Each wall is flat, endless, passes through zero and stands at right angles to its row. A trip goes straight from one point to another. Which walls does it cross, in order?
In the rows, zero is written as 128.

Walls:
(1): [134 138]
(2): [104 165]
(3): [101  82]
(4): [ 61 121]
Trips:
[81 76] to [104 134] -> 2
[160  90] to [113 114] -> 4

Walls:
(1): [138 213 144 137  70 110 113 141]
(2): [167 171 123 150  79  74 129 116]
(3): [144  92 148 163 111 128 156 104]
Trips:
[144 120 123  84 127 143 185 133] to [108 123 127 113  99 108 163 128] -> 2, 1
[145 123 145 170 138 109 143 148] to [143  76 142  78  71 151 152 159] -> 1, 2
[119 168  99 151 111  68 136 108] to [155 128 146 119 133  65 104 137] -> none
[172 103 151 159 128 121 107 118] to [137 148 105  59 134 124 148 134] -> 3, 1, 2
[122 143 128 110 173 118  98 129] to [156  87 144 128  90 125 138  55] -> 3, 2
[141  98 150 189 144 140  78 205] to [112 139 147  94 177 141  74 116] -> 3
[ 98 208 124 131 178 126 143 111] to [120  91 155 134 101 142  99  82] -> 2, 3, 1
[119 123 142  89 125 114 128 167] to [133  84 140 132  89 115 158 156] -> 1, 3, 2
[150 144 141 146 102  95 107 173] to [126  92 129  97 121 152 116 120] -> 2, 1, 3
[139 100 130 111 126 150 128  84] to [138  67 135 148 193  90 105  97] -> none
[115 162 163 109 134  85  70 163] to [164 170  73 117 109  94 143 126] -> none
[165  96 163 115 121 123  94 134] to [160 186 164  99 136 189 129 123] -> 2, 1, 3

Walls:
(1): [112 123 164 116  50 130 119 158 158 142  58 138 128  76]
(2): [ 71 151 149 168 118 126 124 166 142 123 110 129  98  94]
(3): [137 117 153 154 135 132  93 137 118 150 111  69 151 122]
Trips:
[102 104 137 145 148 110  93 105 154 118 167  86 104 134] to [ 76 103  84 120 111 183 133  73 153  91 128 121 157 166] -> 2, 3
[113 145  93 165  41 116 142  92 153 148 112 130 144 109] to [109 179 109 122 121 107 109  65 118 117 115 162 113 139] -> 1, 2

Walls:
(1): [112 152 138 121 187 126 127  85  98  87 126 137 136 162 137 120 146 118
 121 168  94 110 176  90 129  85 137 137  92 106 167 173]
(2): [115 106 127 124 172 148 131 120 112 125 131 165  78 142 153 161 138 144
 116 155 158 115 117 125 115 150 152 101 114 196 147 131]
(3): [138 110  98  72 140 171 113 194 122 117 151 160 138 177 151 104  98 112
 151 101 140 161 146  90 138 122 180 139 158 113 110  96]
(4): [108 106 149 117  93 118 167 127 123 137 119 172 123 170  65 116 134 115
 134  89 169 137 142 122 142 103 147 145 171 115 132 139]
(5): [170 100 155  94 134 165 107 127  94 112 139 140 122 155 119  99 164 111
 136 146 159 168 139 122  88 158 106 194  88 137 113 120]
(6): [148 116 130 123 147 108 199 143 106 129 140 131 126  96 103 162 123  76
 125 101 181 132  84 133 132 130 119 150 123 145  99 114]
Trips:
[126 135  62 106 173 136 140 116  93 125 158 150  86 126 136 168 115 173
  98 124 125 115 101 149 134 146 163 124 141 183  90 129] to [137 153 177  97 144 147  89 103 151 157 121 149 160 109 141 129 155 156
 169 153  68  97 159 143 135 105 109 102 122  93 160 140] -> 1, 6, 3, 2
[132 132 166 138 169  86 126 131 173 104 144 103 107  89 112  82 134 157
 139 104 103 126 161 135 141  80 105 155 188 114 123 151] to [115 161 177  84 160 196 143 160  66 119 145 143 122 114 109 125 138 162
  92 189  95 119  85 119 171 137 136 183 121 112 179 136] -> 5, 4, 2, 3
[ 98 160 119 125 112 138 124 146 112 133 159 141 174 124 125 108 170  89
 110 112 128  78 107  73 109 121 134 124 104 171 138 130] to [106 134  80 159 157 173 140 117  98 110  90 124  78 150 112 129 150 177
  99  96 147 159 107 158 112  87 129 165 111 150  82 124] -> 4, 3, 1
[129 135  90 212 173 176 210 145 168  95 114 102 146 150 132 139 147 123
 156 187 113 103 137 159 147 129 133 127 116 122 127 109] to [151 179 220 130 143 124 108 135 135  96 122 107  99 160 162 152 111 154
  98 130  50 151 122 142 150 144 126 158 166 151 179 133] -> 6
[121 146 127 181 116 171 139 156  93  93 147 113 153 117 142 117 147  87
  97 159 132  53  70  74 117 171 115 185 139  94 157 169] to [115 109 129 136 130  83 120 145 165  69 168 103 144 150 187 150 148 133
 122 119 113 110  87 163  94 192 122 166 146 115 155 114] -> 1, 2, 6
[ 57 132 131 144 162 135 125 116 143 143 144 182 114 141 101 139 177 146
 129 138 114 125 149 115 117 156 141 160 145 128 130 179] to [132 143 169 140 143 148 148 108 153 122  80 169  97  79  74 159 126 137
 135 214  50 142 152 120 150 106 125  82 143 145 104 117] -> 5, 4

Walls:
(1): [179 145 119 140 111 169 185 135 169 180 119 157 103 167  99 120 140 132
  86 137 141  32 122  54  82 113 122 148 120 132 146 122 143 228 138 159
 111 133  68 168 156 152 140 139 185 186 137 119]
(2): [164 115 104 103  59 138 162 161 168 117 148 120 109 138 103  94  86  93
  80 126 153 113  67 161 129 118 167 132 130 147 120 149 148  99 142 129
 147 155 140 113 148 109 112 120 125 120 114 117]
(3): [114 152 142 127  69 137 141 176 123 109  93 159 167 165 174 186 159 115
 105 157 126 134 167 123 138 135 187 164 144 142 123 112 116 161  81  95
 140 103  98 138 105 159 113 126 152 153 160 154]
Trips:
[141  99 180 169 153  61 115 113 147  93 121 125 149 132  69 127 116 148
 191 148  89 165 164 145 110 132 106 167 166 121 131 169 121 143 128 152
 144 139 132 162 176 119 103 123 141 133  79 103] to [141 197 153  57 159 109 112 107 131 157 142 127  85  81 168 108 142 164
  83 107  94 130 111 154 122  89 155 139 137 131 197 140 143 124 109 141
 142  82 145 156 113 147 137 109 183 112 125 139] -> 1
[109 103 116 117 182 101  94 132 160 126 123 107  70  78 192 118  97 175
 103 141 112 138 148 171 179 142 115  94 150 176 169 146  78 142 101 171
  85 107 106 121 128  82 158  82 108  74  97 106] to [140 153 151 146 162  75 113 130 131 140  96 125 118  93 164 153 138  96
 172 122 242 161 150 121  80 145 148  63 147  86 117  87 108 105 158 155
 119 142 101  94 107 173 105 163  28 127 108 168] -> none
[145  83 113 123 184 122 165 153 140 108 102 119 153  59 100 152 120 151
 145 134 109 106 117  90 161 107 200 142 122 152 116 181 111 187 150 134
 172 112 138 127 110 113  96  88  93 125 113 106] to [134 127 133 116 123 143 159 108 141 109 112  66 136  88  77 148 101 124
 177 147 153 205 129 126 123 130 148  55 148 137 140 144 122 151 151 121
  90  76 150  99 154 111  94 102 101  96 147 108] -> 1
[185 142 140 121 131 120 117 125 118 113 145 116 103 138 131 109 119 187
 103 173  95 121 102 151  81 123  92 137 168 145  85 122 143 101 201 144
 117  98 136 144 102 162 144 109 134 125 133  97] to [126 110 119  96 146 102 149 112  84 105 104 103 107 123 195 166 158 163
 109 210 114  95  85 160 121 167 104 125 139 139 155 137 124 198 172  98
 119  92 148 130  63  98  91  82 150 143 138 148] -> 2, 3
[132 143 147 154 107 146 151 159 103 151 153 179 158 107 138 101  98 132
 110 153 134  91  74 119 174 164 172 101 100 115 200 131 119 141 151 107
 171  88 114 163 148 101  74  79 100  91  88  99] to [121 134 130  72 166 116 121 129 150 113 170 131 102 120 135 159 148  61
 149  99  84 168  91 151 102  73 149 150 133 133 153 124 100  82 111 171
 131 133 162  87  81 144 128 130 106 135 160 170] -> 1, 3
[131 155 148  84 132 168 121 153 188 151 136 130 120 118 126  84  85 157
 120 159 131  93 121 121 129  90 166 167 101 148 177 147 115  95 144  85
 114 109 116 143 165 105 123 109 114  92  69 109] to [175 145 111 164 132 144 144 108 132 172 146  99 148 153  71 112 111 121
 144 107 124 172 123  97 139 132 128 147  96 223 123  88 179 128 121  80
 144 155 143 142 101 124 126 154 136 138 175 100] -> none
[123 125  73 145 115  69 149 115 108 121 149 160 160 155 171 105  85 168
 211 157 137 180 108 108 155 222 159 130 126  93 109 153 132 136 145  83
 153 149 122 149 127 126 137 153 185 171 141 128] to [129 130 150 135 172 119 121 128  66 166 108  99 104 142 138 119 154 161
 163 130 177  98 104 138  76 160 181 149 107 104 124  68 160 118 138 123
 109 145 145 145 138 107 125 121 160 150 106 152] -> 1, 3
[122  96 121 144 153 135  65  78 112  68 122  74 134 101 114 142 147 114
 135 164 120 109 104 194  64  94 127 106 109  58 159 144 104 117 142 175
 126  81 139 112  79 154 132 115 137 107 140 203] to [118 121  98 160 117 182 127 116 148 102 171 107  72 109 103 117 159 119
 113 114  84 131 139 108  91 128 142 143 108 126  96 146 128 137 120 120
 106 137 101 174 146 100 131 158 129 137 131 129] -> 1, 2
[112 158 105 144 147 168 108 130 137 119  77 126 130 115 117 103 147 141
 152 151 101 156 147 100 143 109 124 132 112  94 137 122 102 115 116 105
 120 142 188 153  68 133 110  95 113 160 121 113] to [166 134 149  98 159 159 167 108 116 120  64 143  76 167 118  90 152 139
 100 129 143 107  68 137 134 101 119 115 109 136 166 131  80 125 122  82
 131  86 132 150 107 129 178  74 103  78 140 113] -> 3, 1, 2
[158 117 170 160 130 132  84  82 164 157 119  74  92 115 141  80 120 183
 145 121 126 102 116 123 128  98 142  96 127  95 141 152 110 128 132 156
 154 128 103 151 102 108 107 166 123 121 123 103] to [220 144 158 157 151 167 151  81  98 170 189 103  72 137 102 120 127  69
  88 113  68 109 152 122 134  85 161 136 139 113  63 107 164 140  85  92
 172 153 148 135  88 111  99  64 171 139 147 154] -> 2, 3

Walls:
(1): [145 129 144 183 142 149 119 105  65 148  68 119 158 140 165 185 115 139
 124 161 132 124 117 126 131  95 171 156 116 170 137 152 135 190 166 166
 165 118 122  76 170  90  94 156 157 171 115 200]
(2): [141 167 137  95 144 113 125  94 126 110 106 126  99 149 128 149 127 145
 126 118 152 128 154 146 157 103 153 135  78 149 168 125 127 134 110 113
 151 143 165 121 131  78 117 135 154 139 126 170]
(3): [176 146 143  76 141 109 100 140 131  71  78 153  94 132 161 103 108 175
 155 113 163 159  96 157 146  96 168 121 158 121  67  79  78 162 124 127
  87 152  98 103 146 151  86 155 130 136  68 108]
(4): [141 131 116  89 134 122  77 182 121 144 145 140 130 143  74  90 150 151
 105 137 141 144 128 194 105 157 101 112 107 157 148  65 124 131 107 101
 101 124 109 145 106 160 117  76 135 149 147 104]
(5): [126 126 180 151 156 159 133 131  98 105 130 127 121 143 132 162 122  98
  90 139 145  75 142 161 171 124 138 179 163 113 112 133 104 104 178 190
 126 130  98  98 125 123 138 146 125 151  72 193]
Trips:
[117 165 113 177 151 145 184 144 156  97 104 128 133 116  77 114 105 185
 148 130 178 139  64 125 147  74 185 133 142 116  97 164 132 116  83 106
  83 129 144 121 139 122 133 157 123  76 113 110] to [158 122  96  82 154  93  60 122 132 125 157 170 129 158 118 155 129 108
 129  85 116 137 161 141 151 182 109 168 150 108 133 113 148 147 103 140
 120 126 104  76 159 168 120  91 116 112 175 110] -> 2, 4
[167 130 131 153  60 132 130  85  63 138 134 147  80  91 110 141 155 125
 101 117 145  92 129  81 126  98  99 121 117 122 129 116 149 157 162  91
  56  80 153 119 108 128  97 137 185  82 116 160] to [118 120 124 142 117 144 134  84 134 147 112  82 162 110 150  92 125 106
 166 151 154 159 124 102 145 121  87 138 165 112 148 154 169  82  90 163
 169 166 158 157 174 116 110 167  77 157  78  96] -> 5, 2
[ 92 122 128 119 139 184 159 139  80 111 151 140 154 128  93 123 112 136
 185 184  79 151 115  74 172 123 104  94 161 134 151 150 130 102  87 174
  79  96 126  85 117  88 133 229 160  45 114 130] to [155  99 129 121 155 159  95 169  87 109  90 138 112 171 123 126 161  99
 140 117 124 156  85  92 193 167 142 137  71  93 138 142 114 151 116 142
  88 167 126 104  99 152  97 113  87 107 114  93] -> 3, 1, 4
[167 138 102 115 151 137 160 134 148 150 103 164 144 140 122 114 109 155
  70 175 126 154 140  78 112 123 130 107 131 114  84 144  84 159 118 116
 139 156 134 108 168  98  92 130  73  86 139 127] to [122 135 120 115  88 126 160 128 139 123  87 151 126 144 108  94  82 138
 143 156 131 110 120 152 133 170  78  94 144 176 147 145 133  96 144 178
 113 119 147 121 153 132  56 161  76 115 127 143] -> 5, 4
[ 96 110 105 117 149 106  88 187 121 146 154 118  81 126 153 120 112 165
 123 116 118 122 179 178 164 145 166 151  94 109 126 147 145 123 174 158
 142 136  93 104 138 127 115 123 147 131  87 101] to [112 153 131 134 116 155 153 142 118 100 128 177  88 136 127 158 152  85
 124 144 120 123 165  60  99 179 123 123  95 122  81  78 143 118 125 152
 108  97 111 127 149 107 154 169 125  95  95 112] -> 2, 1, 4, 3
[145 178 134 147 132 106 130 147  91 117 194 133 133 115 132 136 160 150
 157 135  72 139 122 151  95 129 113 108 133  93 145 134 142 142 115 106
  96 124 162  56 131 111  37  82 139 141 147 135] to [185  91 108  98 144 114 116 183 125 191 143  94 114 174 129 117 109 161
 150 120 127 148 138  89 120 181 151  89 124 139 116 205 123 105 192 111
 167  91 158 101 105 161 138 151 135  77 108 119] -> 2, 1, 4
[140 167 131 137 113 122  72 142  92  93 103 110 176 136 174 149 213 138
 110 125  91 113 156 105 128 129 117 119  89 142 121 115 104 117  96 102
 182 187 137 123 134 191 153  67 123 172 114 112] to [144  77 151 106 124 150 122 181 214 164 112 178 119 136 109  85 159  90
 174 128 164 150 131 144 139 180 104 127 136  88 111 113  91 144 119  98
 188 117 138 120  93 140 103 142  84 104 145 156] -> 1, 3, 2

Walls:
(1): [149  80 169 132 122 138 108 136 129 145 167 102 116 117 147 152 116 104
 133 110  99 141 156 126 132 137 120 135 154 108 120 155 130 145  99 139
 148 111 125 132 151  94 103 190  80  89 151 151]
(2): [100  92 177 146 140 128 112 107 175 140 125 125 121  81  95  92  59  78
 121  60 138 153 149  97 111 151 116 184  86 112 124  81 135 109 199 121
 122 150 144 143 102 122 206 127 150 162 108  77]
(3): [ 95 124 178 151 110 125 131 108 161 126 100 134 171 111 104 115 108 163
 142 128 139 125 147 156 129 162 140 129 122 104 154 146 191 162 110  77
 108 125  89 156 164 149 124 117  88 113 103 102]
(4): [133 189 175 111 130 183 136 108 135 149 167  52 192 127 110 137 111  74
 123 113 147 101  99 114  35 142 142 112 107 105 139 155 144 119 136 140
  91 124 122 136 143 157  61 151 148 103 140 145]
(5): [203 122 151 141 115 171  82 149  90 140 119 145 129  96 127 153 114 130
 133 109 175 159 126 106 105 115 111 110 124 205 100 136 121 125 124 161
 173 138 203  74 132 119 166 161 137  68 127  96]
(6): [140  91 122 118  90 126 149 183 131 110 124  83 105 114 110 128 127 113
 122 129 180 132  94 111 117 133 137 115  77 138 138 144 137 125  76 119
 126 126 127 136 109 168 144 109 122 128 131 158]
(7): [167 141  82 141  79  60 165 132 106  91 161 128 132 151 181 109  70 153
 100 114  81 140 139 145 123  74 133 118 192  91 103 142 111 118  92 124
 189 125 117 128 130 157 118  81 105  90 112 100]
(8): [120 111 127 144 155 146 107 168 166 133 112 137 180  62 166 122 106  99
 130 144 176 156 141 105 110 152 139 160  86 136 160 110 100 171  85 119
 132 156 109 145 136 109 114 121  78 147  76 136]
(9): [169 142 153 183  87 130 115 110 140 140 133 104 112 148  64 105 154  73
 155 105 125 112 170 108  94  94 121 179 136 118 142  89 102  95 105 162
 102 168 162 121  88 137 155 141 167 147  82  96]
Trips:
[ 74 137 126 155 167 134 165 113 110 145 107 150 132 177  80 125  85 126
  37 134 130 132  83 111 127 137 184 145 137 132 126  75  87 117 103 101
 138  82 107 112 136  84 109 144 137 122 107 154] to [192 105 120  80 137 133  53 112 117 120 127 151  70 117 132 156 177 115
  92 189 165 145 131 142 133 126 114 151 129 132 159  95  99 136 112 114
 103 158 113  90  97 118 121  97 107 139  84 152] -> 2, 4, 9, 6, 5
[134 107 129 117 151 108 129 166  57 101 107 126 111 119 134 103 143  74
 119 144 106 102 166 143 107 164 188  95 115 110  74 103 168 135 137 197
 161 180 121 143 122 102  89 166  52 102 141 160] to [140 101 141  55 148 172 105 146 111  73 148 100 111 115 162 179 124  91
 131 229  96 140 171  77 127 154 139 109 103 132 114 176 145 109 111 125
 115 128 131 135 162 140 165 121 129 101 151  93] -> 7
[129  88 195 130  76 112 195 123 116  92 118  89  82 131 122 145  82 133
 117 133 138 104 162  94 114 121 143  81 129 126  64 144 127 168 140 111
 143 114 188 117 182 136 121  89 100 145 118 137] to [153 102 134 185 139 183 106 121 182 109 123  96  86 153 101 103 112 159
 184 136  93 123 130 173 144 122 103 143 114  85 123 143  92 110 121 144
 129 190 104 125 131 139 181  88 134 151 121 120] -> 4, 9, 5, 1
[112 115 123 107 197 122 170  89 123  81 132 110 196 128 186 174 154 147
 103  61 176 148 100  72 157 126 121 162 128  82  94 107 104 113 137 109
 165 104 124 152  99 104  94 119 161 131 135 178] to [147 133  97 172 153 125 129 106 137 121 128 149 163 132 155  98 129 150
 144 161 142 125 117 164 140  99 112 110 142 115  96 139 189  92  83  98
  98 118 127  93 123 152 104 157 130  88  91 161] -> 2, 3, 8

Walls:
(1): [ 87 188 111 113 175 135 120 108 131 145 128 155 126 113 145 159 112 185
  98 128 115 169 153 119  72 145 130  67 112  98 138 135 125 114 157 163
 173 111 153 172 124 102 106 117  96 133 201 111]
(2): [109 114 128 118  96 138  97 184 132  72 134 118  87 140  65  96  91 124
 129 102 159 131 160 112 132 153  85  88 115 131 105 134  76 137 152 183
 138 152 124 160 125 127  88 147 147 106  81  72]
(3): [159 170 202 109 134  73 120 133  78 153 101 102 133 118 121 129 153 169
 170 169 109  93 122 131 102  93 198 147 106 112 112 148 114 191  92 103
 133 199 150 151  53 154 113 133 165 170 102 138]
(4): [140 139 133  78 174 148 116 173 121 110  86 141 106 115 130 113 178 162
 139 135 137 149 125  97 132 174 128 162 158 105 153 156 103 128 102 125
 173 169 116 131 147 118 127 148 103  77 122 168]
(5): [ 47 104 102  76 114  81 156 124 102 172 203  89 124 109 113 158 107 129
 114 116 146 141  76  73 115 167 142 174 144  90 144 159 109 133 123 124
 108 106 145 137  62 129 122 136 124 139 115 106]
(6): [151 143 121  59 100 131 137  99 130 128 157 180 110 120  95 118 150  72
 139 167 129  81 106 142 112 148  92 128 104 140  89 110 171 170 156 106
 110 177 127 135 156 140 109  85 140 130 125 111]
(7): [ 95 123 153 129 131 149 159  98  68 138  67 119  89 134 159 116 170  86
 120 155  48 210 135 116 126  39 107 215 119 150  69 132  96  71 127 127
 130  97 136 160 129  68 160 135 168 145 114 101]
(8): [112 122 103 185  91  96 122 184 130 171 125 121 117 126 112 137 146 104
 164 159  72 114 108 113 139 153 111  98 144 127 142 146 182 132 184 106
 147 126 186 104 112 187 139 118  86 205 143  80]
Trips:
[ 99 147 108  88 142 111 131 114  81 136 119  78  98 114 130  85  83 108
 161 109 115 114 104 182  93  88 108 164  94  94 127  80 133 115  91 107
  99 128 165 107 127 105 103 157 151 127 128 167] to [139 126 137 154 111 149 194 108 163 136  94  87 120 105 137 161 149  96
  90 138 169 138 159 100 161  68 164  88 139 134 143 173  72  80 173 156
  84 142 113 127 142 119  99 134 145 150 122 177] -> 6, 5, 3
[127 127  86 111 134 146  97 130 116 119 165 121  86 109 150 143 163  82
  92 149  63  98 121  95 137 192 120 156 124 170 144 107 137 142  64 158
 133 121  85 111 133 113 130 131 151  98 147 148] to [145 152 131 162  89 117  81  72 121 137 110  84 121 142 122 162 167 142
  92  83 175 106 118 145 155 164 163 164  99  79 136 124 100 115 139 155
 121 132 120 171 118 120 200 153 143 104 153 113] -> 6, 7, 3, 1, 4
[115 152 102 117  92 128 153 111 119 114 107 159 168  89 115  98 120 121
 101  86 111 148 124  98 108 106  83 132 143 145  72 177  73 149 115 105
 106 178 136 124 105 184 135 158 153 110 137 115] to [122 142 145 110 152 121 142 166 144 155 132  79 101 180  73 133 136 107
 121  62 185 184 122 133 128 105 139 142 115 178 115  75  82  43 135 121
  98 139  99 122 116 116 144  96 160 172 155 167] -> 4, 6, 3
[103 122 164 129 149 113 100 149 108 192  57 152 138 108 115 118 194 117
 123 114 180 209 145 109 145 157 127 137 151  89 156 120 160 124 110 145
 137 151 134 115 148 123  94 118 130 149 176 142] to [127 139 115 112 154  88 118 107 114 117 120 118  68 135 131 155  70 133
 136 113 113  84 145  60 193 142 146 108 124 108 171 162 141 138 153 148
 103 111 127 164 158 118 128  82  98 143 108 142] -> 5, 7, 3, 2
